Rows are points. A path goes straight from each point to the next, and from the last back to the first. The post is the endless flat space through its rows: a point in 2 columns, a line in 3, a plane in 4, and so on, so that a path can go around it. How many times does the path go around the post? Going back the other way cancels.

Post, 2 rows:
[[-2.61 -1.18 -0.02]
 [-0.35  0.94  1.03]]
Path (32 x 3):
[[-2.03 -1.87  0.92]
 [-1.51 -2.10  1.05]
 [-2.21 -1.79 -0.72]
 [ 0.72  2.48  0.35]
 [-0.49  3.67  1.50]
 [-1.33  1.66  2.07]
 [-1.95 -0.56  1.29]
 [ 0.22 -1.51  2.86]
 [ 0.63 -0.02  0.55]
 [-1.34  0.03 -1.14]
 [-3.24  0.57 -1.35]
 [-2.27  0.87  1.97]
 [-1.82 -0.72  3.62]
 [-2.56 -3.61  0.37]
 [ 0.57 -1.42 -0.30]
 [-1.60 -0.33 -0.54]
 [-1.29  1.46  0.34]
 [-0.30  4.13  1.61]
 [-1.25  1.33  1.98]
 [-2.49 -1.07  1.87]
 [-0.22 -1.61  3.11]
 [-1.53 -2.64 -1.74]
 [ 0.75  1.51 -1.19]
 [-1.95  2.30 -0.86]
 [-1.91  2.41  1.94]
 [-3.51 -1.27  0.72]
 [-1.67 -1.52  2.11]
 [-1.63 -1.88 -0.52]
 [-2.00 -1.07 -1.45]
 [-0.03  2.02  0.63]
 [ 0.30  4.34  2.49]
 [-3.14 -0.10  3.02]]
Times around: 5

Post, 7 rows:
[[-1.28 -2.94 -0.64  5.17 -0.98 -1.21 -2.55 -0.39]
 [-0.65  1.50 -1.12 -2.58 -0.90  0.52 -0.46  0.39]
 [ 1.23 -2.92 -1.26  3.36 -1.03 -1.57 -0.16 -0.04]
 [-0.08  1.85 -1.80 -0.15 -0.67  2.18 -0.48  1.24]
 [ 0.20 -0.37  2.74  0.36 -0.97  0.18  0.37  2.02]
 [ 3.40  2.92  0.39 -0.21 -1.97  0.66  0.40 -0.49]
 [ 1.24 -1.19 -0.33  3.46  0.67 -2.93 -0.62 -0.62]]
Path:
[[ 1.35  0.29 -0.08  3.78 -0.11  0.97 -1.70  0.46]
 [ 1.06 -2.44 -0.47  1.21 -1.03 -1.25 -1.91  0.59]
 [ 1.31 -3.52 -0.89 -0.23  0.21 -1.06 -0.69  0.57]
 [-1.23 -2.12 -2.30  3.12  0.28  1.46 -2.19 -1.12]
 [-0.46  1.54  0.50  1.12  0.07  0.46  1.67  0.57]
 [-1.15 -2.96 -2.36 -0.42 -2.11 -2.74  1.46  0.72]
 [-1.31 -2.97  0.04  3.10 -1.05 -0.65 -0.92  2.50]
 [-0.23  1.93 -1.88 -0.95 -0.51  1.78 -1.38  1.24]
 [-0.44 -0.84 -0.29  2.21  0.76 -0.30 -2.39 -0.90]
 [-3.46 -2.79 -2.56  6.03 -0.28  2.16 -2.48  0.54]
 [-3.38  0.78  2.34  0.59  1.96 -0.43  0.99  2.20]
 [ 1.67  0.60 -2.00  2.15 -1.83 -0.84 -1.94 -3.29]
 [-1.91 -0.61 -0.58  1.41 -0.84 -0.17 -4.14 -0.72]
 [-0.53 -1.39 -0.85  4.97 -0.25 -1.12 -4.99  0.43]
 [ 3.36  0.16 -0.92 -0.89 -0.15  0.30 -0.10  0.61]
 [-1.35 -3.64  1.02  3.80 -1.06  0.99 -1.03  1.42]
 [-0.31  0.65 -0.27  2.89  2.95 -0.79 -0.53  0.30]
 [ 0.81 -0.20  1.11  0.19  1.42 -1.07  0.30  1.10]
 [ 2.84 -1.51 -0.59  1.26 -2.80  0.95 -1.11  0.26]
 [ 1.44 -1.06 -1.53 -2.38 -4.95 -1.56 -1.26 -0.27]
 [ 0.42  4.65  1.62  1.15 -4.07  2.22 -2.02 -0.21]
 [ 1.55 -0.98 -3.66  3.57 -2.38 -0.87  0.32 -1.70]
 [-0.10  3.24 -3.53  0.53  2.59  1.14  1.50  2.18]
 [ 1.91  2.58 -0.62  0.63 -1.60 -0.61  1.80 -2.38]
 [-1.20  0.73 -2.59 -0.08  0.37  1.22 -0.89 -0.14]
 [-0.03 -0.62  1.57  0.63 -1.53 -1.41 -2.57 -1.27]
 [-2.38  0.11  4.59  2.29  1.07  2.10 -3.02  2.74]
 [-0.25  0.82 -0.24  2.73  0.39  1.71 -0.79 -1.33]
 [-0.86 -1.92  1.62  0.06 -2.06  1.31  1.29  2.58]
 [-1.79 -1.00 -2.03  0.15 -0.67 -0.92  1.95  2.53]
 [ 0.27 -1.64 -1.18  2.32 -0.39  0.02  1.18  1.32]
 [ 2.21 -3.30  0.22  2.48 -1.04 -1.29  1.83  0.18]]
Times around: 0

Post, 11 rows:
[[-1.68 -1.95  1.35  2.37 -3.04  1.67 -2.53  0.80  2.59 -1.76 -2.15 -1.62]
 [ 1.05  1.38 -1.07 -3.27  1.39 -1.21 -0.44 -2.59  0.26  2.08  1.87 -2.35]
 [ 2.81  3.33  1.56  0.59 -2.31  2.11  0.98  0.51  0.62 -0.63 -1.89 -0.84]
 [-0.71 -0.30  0.81 -2.17 -2.53  2.71 -1.18  0.96  0.57  0.69 -0.30 -0.87]
 [-1.17  0.38  0.38 -1.20  2.21 -1.68  0.74  2.44  0.79 -0.15  1.16 -0.39]
 [-0.01  2.05 -1.12 -1.96  0.98 -0.18 -0.40  2.80  0.34  2.38  0.93 -2.35]
 [ 3.11  0.75  3.01  1.99 -2.04  1.80 -1.51  2.60  0.46 -0.72  0.06 -0.66]
 [-1.12 -0.32 -1.76  1.14 -1.01  3.70 -0.83 -0.67  1.91  0.09 -0.67 -0.02]
 [-1.05  0.75 -1.04 -0.08  1.51 -0.85 -1.75  2.79 -1.78  0.74 -0.88 -0.58]
 [ 0.85  1.07 -0.58  2.04  0.27 -2.29  2.59  1.85 -0.75 -0.45 -0.23  0.51]
 [ 0.13  0.79 -3.08  2.04 -3.13 -3.81 -1.73 -2.20 -0.09 -2.13 -1.09  1.79]]
Path:
[[-0.34  1.82 -2.00  0.23 -1.84 -2.67 -0.44 -0.80  1.10 -1.27  0.51  1.44]
 [ 0.08 -0.67  0.55 -0.22  0.22  0.88 -2.91  1.17 -2.45  4.16  0.56 -1.33]
 [ 1.00 -0.67  0.66 -0.97 -0.31  1.17 -0.82 -1.88  1.26  0.58 -0.06  1.21]
 [ 0.31 -2.72  0.92  0.41 -1.77  1.79  0.95  2.97  1.67 -1.94  0.17  0.75]
 [ 2.57  1.37 -2.16  0.58 -1.05  0.71 -2.20  1.36 -4.26  0.02 -0.56 -0.39]
 [-1.00 -1.23 -1.14 -0.09 -1.22 -2.52 -1.69  1.81 -0.51 -0.95  0.08 -1.53]
 [ 0.46 -0.57 -2.28 -0.11  1.30 -0.16 -4.22  3.04 -3.59  0.28 -0.76  1.77]
 [ 2.71  1.03  1.47 -2.17 -2.42  3.88 -1.04 -2.96  1.05  1.62 -0.11 -0.06]
 [-1.52  0.78 -0.48 -0.76  0.34  0.05  1.82 -1.09  2.31  1.01  0.60  0.99]
 [ 3.70  1.41  2.89  0.41  1.58 -0.83 -0.25  2.27 -2.75  1.70  4.20  0.10]
 [ 0.44  1.96 -0.60 -0.92 -0.82  0.84 -0.82 -0.35 -0.11  0.86 -1.29  0.94]
 [-2.03 -2.16  3.98  0.02 -2.05  2.55 -2.14  3.46  1.32 -1.81 -3.01 -0.27]
 [ 0.82  1.98 -2.32 -0.58 -0.52 -1.26 -2.21  1.21  2.06 -1.90 -0.91 -1.05]
 [ 0.82  0.15 -3.26 -1.67 -0.40 -1.44  3.01 -1.89 -1.09  1.46  3.00 -0.65]
 [-0.11  3.06  2.54  2.23 -1.74  3.75  2.57  2.84  3.21 -1.64 -1.32 -3.06]
 [ 0.70  0.68 -1.49 -1.44 -1.05 -2.11 -1.01 -2.52 -2.32 -1.48  0.59 -0.94]
 [-0.03  0.50 -1.78 -0.81  1.34 -0.14 -1.83  4.51 -0.22  0.20  0.16 -1.12]
 [ 1.76 -1.65 -0.30  0.44  0.40 -0.68 -1.40 -1.06 -2.17 -2.02  1.11  0.55]
 [-3.21  1.37 -2.34  1.74 -2.43 -0.26 -1.43  0.96 -0.83 -3.06 -2.93  0.60]
 [-1.10  3.08 -1.17 -0.22  0.03  1.90 -0.19 -2.50  1.70 -1.75 -2.23  0.36]
 [ 0.49  0.93  4.67  2.84 -3.06  5.10 -0.13  2.41  2.00 -0.04 -2.47 -0.67]
 [-0.36 -0.25 -0.66  0.04  3.74 -3.48  0.65  0.41  1.62 -0.46  2.00  2.32]
 [ 2.64  0.19 -1.96 -1.37 -1.52 -1.15 -1.65 -1.80  0.93  0.27  0.32 -0.99]
 [ 0.51  0.33 -3.20 -3.18  1.06 -1.13 -3.28 -1.32 -1.95  0.77 -0.20  2.94]
 [-1.13 -0.14  2.50 -2.17  1.33 -1.32 -0.35  1.84  2.59  1.33  0.54 -3.07]
 [-3.13  0.59 -0.08 -0.06 -3.87 -0.69  0.75 -1.97  2.97 -1.90 -2.46  0.74]
 [-0.59 -1.04  0.56  3.68 -3.08 -2.65 -1.36  0.29 -0.72 -0.02  0.23 -1.72]
 [ 0.57  0.52  5.06  1.61 -3.05  4.05 -4.21  4.28 -1.41  0.36 -3.02  0.12]
 [ 3.67  1.78  1.24  0.99 -0.22  2.57  0.54 -0.50  0.56  0.61  2.23  1.33]
 [-0.41 -0.49  2.89  2.06 -3.65  3.17 -2.35  1.97  0.61  0.25 -0.75 -1.81]]
Times around: 1

Post (17 x 18):
[[-2.07 -1.51  0.97  2.92  0.80 -1.26 -1.88  0.08  0.46 -0.83 -1.68 -0.16
   1.82 -2.68 -1.80  0.57  0.35  0.76]
 [-0.21  1.47 -3.49 -1.14  0.20 -0.49  3.43 -3.14  1.52 -1.35  0.70  0.26
  -1.82  3.87  1.38 -0.34  0.19  1.40]
 [-0.55 -4.53  0.18  0.35 -1.80 -0.57 -2.12 -1.65 -0.98  1.73 -0.43  2.87
   0.78 -3.93 -3.30 -1.07 -0.34  2.07]
 [-0.07 -1.38  1.28  0.96  1.06 -1.28 -1.50  2.01 -1.25  2.44  0.53 -2.59
  -0.07 -2.55 -0.44 -0.14  1.10 -0.43]
 [-0.90 -2.50  4.48  2.15  0.55 -1.44 -0.53 -2.49 -0.75  0.31 -1.06  0.49
   1.51  0.48 -1.26 -1.93  0.88  0.97]
 [-1.11  1.89 -0.40 -1.00 -0.76  0.86 -0.24 -0.93  1.91  0.64  0.44 -2.12
  -0.97  1.87  0.01  0.98 -0.49  1.53]
 [ 1.05 -2.82  2.63 -1.44 -0.52 -0.72  0.05 -0.20  0.31  0.48 -2.04 -1.66
   2.82 -3.12 -0.98  0.22 -0.06  0.16]
 [ 0.88  1.01 -0.99 -1.19 -1.52  1.66 -3.36  3.92  2.94  1.52 -2.79 -1.25
  -1.67 -0.23 -0.49 -0.93 -1.91 -1.72]
 [-1.45 -1.32  1.42 -0.06 -1.13 -1.04 -1.39  1.22 -0.31 -0.29 -1.16  2.80
   1.85 -4.42  0.95 -0.76 -0.93  2.92]
 [-0.72  4.00 -2.65 -0.97 -1.90  0.12  3.86  0.09 -1.50  0.29 -0.18  0.86
  -0.43  2.73 -0.41 -0.59  0.37  1.12]
 [-0.17  0.52 -0.67 -0.28  0.11  1.99 -1.28  1.96  1.63  2.84  0.00 -0.33
   1.20  0.96  1.90  1.37 -0.50 -2.15]
 [ 0.44  3.14 -2.71 -2.14  1.32  2.56  1.81 -1.03  0.97 -1.67  2.29  1.29
  -0.81  2.97 -0.23 -1.29  3.00  0.55]
 [ 0.72  1.22 -2.84 -2.17  3.23  0.96  0.59 -0.38  0.23  0.87  0.51 -0.09
  -0.76  2.25  0.16  0.10 -2.05  1.77]
 [-0.66 -0.12  1.24  3.70  0.30  1.29  2.06 -0.77  1.13 -0.57 -0.38  0.92
   0.48 -2.24 -0.83 -0.33  1.35  3.36]
 [ 0.65 -0.84  0.24 -0.94 -0.94  2.38 -2.21  3.05 -0.05  1.16  0.75  0.86
  -2.47 -0.25 -0.08  2.38 -2.02 -0.99]
 [-1.77 -1.76  3.53  0.12 -0.10  0.33 -0.04 -0.56 -0.36  1.02 -1.37  0.09
  -0.03 -5.44 -1.46 -0.16 -1.18 -1.22]
 [ 0.92  0.71 -3.33 -1.45  0.12  2.31  0.61 -2.15 -2.18 -0.03  0.18 -1.17
   0.39  2.32  2.27  0.17  0.88  0.53]]
Path:
[[-0.84  0.91 -1.07  0.94 -1.10  3.20 -0.50  1.69  3.61 -1.65  1.31  1.35
  -1.62 -1.24 -2.77 -0.95  0.89  2.96]
 [-1.92  0.13  0.51  3.56  1.30  2.42 -0.55  3.75  2.31  1.26 -3.26  1.67
   0.49 -1.20 -0.70  0.65 -2.25  0.18]
 [-3.49  2.79  1.77  2.81 -1.15  0.24  3.75 -3.12  1.16 -1.34  0.09 -0.71
  -0.66 -1.29 -0.88  1.56  2.12  3.39]
 [-0.44  0.06 -4.26  1.12  1.79 -0.16 -1.91  2.27 -2.76  0.79  1.22  3.78
   0.32 -4.65  1.65  0.04  0.26  1.96]
 [-1.66 -0.42 -1.64  2.55  0.56  0.24 -2.95 -1.02  1.58 -0.86 -0.14 -1.05
  -2.77 -0.15  0.86 -0.52 -1.05  1.11]
 [-0.11  0.52  2.18 -2.04 -2.27  1.17  2.29  1.09  3.24 -1.10 -2.00  1.08
   0.02 -1.37  0.70 -1.55 -1.30 -0.24]
 [-4.58  3.30  1.03  1.75  1.40  1.28  1.39  0.20  2.98 -0.40  0.02  0.41
   2.19  3.48  0.30 -0.48  5.00 -3.20]
 [ 0.58  3.11 -1.31 -2.21  2.38 -2.28  1.92 -0.43 -1.64 -0.68 -2.91 -3.69
   1.37  3.01  0.91 -1.36  0.10  0.83]
 [ 0.32  1.02  2.01  0.30 -2.97  2.36  1.16 -0.19  1.02  1.53 -0.34  2.23
  -2.57 -2.16 -0.97 -0.61 -0.51 -2.20]
 [-3.69  2.11  0.10  0.40 -1.69 -0.54 -1.11  0.53  2.60  0.74 -0.59 -0.10
   0.31 -3.22 -2.59 -0.98 -0.84 -2.93]
 [-2.13  0.25  1.16 -1.15 -4.82  0.16 -3.67  2.89  2.26  0.81 -0.13 -0.73
   1.53  0.59 -0.53  1.46 -0.91 -3.04]
 [ 0.36 -1.34 -1.68  0.59  3.48  2.35 -3.40 -1.12 -0.81  1.08  3.65  0.33
  -4.54 -0.14 -0.55 -0.30 -0.10 -0.57]
 [ 1.35  0.10 -2.83 -0.40  1.19  0.62  0.51 -1.72 -1.36  1.29  0.03 -0.70
  -1.26  1.18  0.63  2.20 -0.82  1.93]
 [-3.53  3.81  2.34 -0.08  0.26 -2.75  4.10  1.28 -0.92 -3.71  0.80  3.56
   0.50 -0.76  0.58 -1.51  4.04 -0.46]
 [ 1.11 -1.67 -1.67 -1.27 -1.06  1.26  1.88  0.43 -1.11  1.54  0.18 -0.04
  -0.46  1.86  0.65 -0.09  1.92  1.71]
 [ 2.11  0.83 -1.94 -0.96 -0.70  2.88  1.23 -0.53  5.10  2.30 -2.45 -0.24
  -0.49  1.35 -2.03 -2.41  1.16  0.59]
 [ 1.73 -1.19  1.91 -0.22  2.06 -0.36 -2.27 -1.77 -1.08  0.50  2.50  1.31
  -2.35  1.39  1.17 -2.75  0.69  3.48]
 [-0.41 -1.17  2.21  1.19 -0.70  0.85  0.07 -0.10 -2.62 -2.62  1.42  0.82
   1.85 -1.76  3.18  3.38 -0.94 -1.54]
 [ 1.54 -1.77 -2.34  0.53  0.19  2.71 -0.19 -1.45 -1.80  1.56  2.89  0.01
   0.50  3.67 -2.90 -1.43  3.89  0.02]
 [ 0.30 -1.37  1.29 -3.31 -1.06  1.08 -3.33  2.03  1.36  4.22 -1.29 -2.34
  -0.65 -1.44 -1.19 -1.48 -1.86 -0.29]
 [-1.17  1.96 -0.28  1.72  1.95 -1.33  3.26  0.66  0.05 -2.41 -2.96  2.30
   2.57  0.39 -1.67 -0.40  0.94  0.99]
 [ 1.02  1.95  1.60 -2.86  0.83  0.58 -1.39 -0.29  1.58  2.29  0.02 -0.63
  -1.13  2.23 -1.50 -0.10 -1.11 -0.63]
 [-1.10  2.36 -0.62  3.53  1.72 -0.33 -0.13  3.73 -1.09  0.51  3.32  0.34
  -0.95 -0.82  0.48  0.73  2.25  1.57]
 [ 0.53 -1.98  2.77 -0.21  1.29  1.14  0.63  0.20 -2.68 -1.15  1.53 -1.09
   1.93 -0.08 -0.65 -0.49  3.20 -1.23]
 [-0.69 -2.39  3.08 -5.17 -3.62 -1.10  1.94 -2.29 -3.20  2.72 -0.02 -1.63
   0.16 -3.27 -0.65 -0.39  0.20 -1.24]
 [-2.69 -0.78 -2.52  3.27  4.39 -0.10 -5.63 -2.53  0.25  0.68 -1.85 -1.50
   1.03  0.03  0.79  0.38 -0.13  1.05]
 [-0.17  1.65  2.32  2.65 -0.41 -1.79  1.49  1.45 -1.22  0.43 -2.60 -0.97
   0.98 -2.88  2.01  2.09 -3.06  3.48]
 [-1.04 -0.87 -1.49  0.14 -0.71 -1.46 -1.56 -2.50 -0.90 -3.14 -0.54  0.79
   0.65 -1.70  0.41 -1.47  0.73  0.23]]
Times around: 4
